Each wall is flat, endless, passes through zero and stands at right angles to its row. A trip goes straight from one point to another. List the walls that it crosses, first one first.

Walls:
(1): [-56  33]
(2): [-39  41]
(3): [44 48]
(4): [56 51]
(5): [-9 30]
(6): [ 44 -40]
(7): [-60  42]
Trips:
[-39 -26] to [  7 -46] => 2, 6, 7, 1
[35 -6] to [ -2 -24] => 3, 4

Walls:
(1): [-41 -71 -26  -6]
(2): [ 12  -1 -40  33]
(3): [-44  32  21   2]
(4): [ 58 -24 -14   7]
(5): [-44 -61  16 -86]
Trips:
[  0  -2  48 -87] to [35 -2 -6 -3] => 3, 4, 5, 2
[-25 -12 -14 -38] to [-39 -31  20  27] => none
[-15 -36 -16  17] to [-86  -8  73 -33] => 4, 3, 2
[-11 -15 -14 -11] to [ 7  0 50 -1] => 2, 3, 1
[  12  -37  -27 -121] to [-78 -16  17 -16] => 4, 3
[ 49  15  31 -44] to [  9 -41  34  52] => 5, 1, 2

Walls:
(1): [-26   9   6 -40   1   5  65 -35]
(2): [  0 -18  52  10  -6   4  56   7]
(3): [  0  55 -49 -19  12 -40  -9  13]
(4): [ 31  26  24  11  35  19  -8 -10]
(5): [-77  47 -24 -15   8  14  34  23]
(6): [-17 -26 -70  -2 -41 -23 -44  21]
(7): [-70 -13 -10 -38   4  -6 -28   6]
(8): [ 21 -25 -75   8  14 -31  15 -31]
(9): [-46 -56  43 -15  -4  50 -23 -34]
(10): [ 42 -15  15  20  32  24 -38   8]
Trips:
[ 24 -50 -23 -28  28 -14  11  88] to [  2   4 -51 -42  70 -13 -31  52] => 2, 5, 4
[ 13   4  22 -56  44   7 121  36] to [  8  11  19 -24  54  -3  39  -2] => 3, 10

Walls:
(1): [ 13  -6  53  12 -60  25 -48   9 -75 -34 -11   6]
(2): [ 10   1  57  -2  24 -53 -25 -74 -16 -18 -76  40]
(3): [ 22  36  31  18 -28 -26  -7 -67  39 -40   6 -18]
(4): [ 82  27 -22  15  28 -14 -46 -29  69 -39  74  53]
(5): [ -5  15  -2   1 -30  22 -49 -21 -78  62   5  23]
Trips:
[ 10  18 -96  43  53 -64 -40 -31  29   1 -24  19] to [-17  89 -40  -8 -59  56  22  39  46  25  29  10] => 2, 5, 3
[-24  27  42  25  -2  56  90 110  52 -23 -53 -22] to [-36  17  18   6  35  47 -32  19 -21  12 -34 -36] => 1, 5
[ 22  20  69  43 -65  79 -50  37  48  16  11  46] to [  2  11  10  -7  -8  96  20   1  17  20 -27 -11] => 3, 4
[-26   0  -5  -6  24  28 -11  -5  46 -81 -74 -64] to [-46 -29  32  18   0 -55  21 -23  13 -22   8 -34] => none

Walls:
(1): [  1 -12 -13 -41  13  15  66 -18  39 -20  30 -46 -49  31  21  11  31 -41]
(2): [-23   3  10   3 -89 -89  13  25 -33  35  -7  43   9 -23 -70  19 -25  16]
(3): [ 30  -1  85   7  63   0  68  36  10  -8  14 -22 -74 -72  40 -36  -8 -27]
(4): [-39  32  37  54   3 -18  33 -11  65 -24  -2  47  41 -12  10  17 -29 -37]
(5): [-36 -51 -13  25 -14   0  -9 -43  -2  31   6 -58  52 -31 -21  -7  41  22]
(6): [ 28   9 -19  27 -59 -28  -7  28  40  65  44  -5 -17 -27  37 -10 -23  14]
Trips:
[ 31  17 -54  27 -36  87  -2 -50  47  33  17  48  76  42 -22  74 -23  -4] to [ 30 -48 -35  -7 -87 108 -52  40  19  39  18  56  -9  67  23  60 -46 -24] => 5, 4
[ -4 -54  35 -25  22 -36  60  51  -1  14 -18 -31  27 -37 -41 -15  -1 -38] to [-36  52 -24 -43 -12 -19 -28 -70  55  10  21 -23   8 -21 -63 -12  32 -36] => 3
[-25 -28  29  11  11  36 -26 -25 -50 -16  25 -46  19  -9 -50  56  -8  40] to [-32  52 -74  -3 -29   1  54 -47 -19 -64  29  31  24 -64  49  -5  81  42] => 2, 1, 4
[-52 -24  40  28   9  39 -91 -94  -9 -14  18 -19  11 -38 -14 -52  -1  41] to [ 45  10  12 -11 -50  44  17  16 -15   7 -36   5  43  49 -46   5 -22  50] => 2, 5
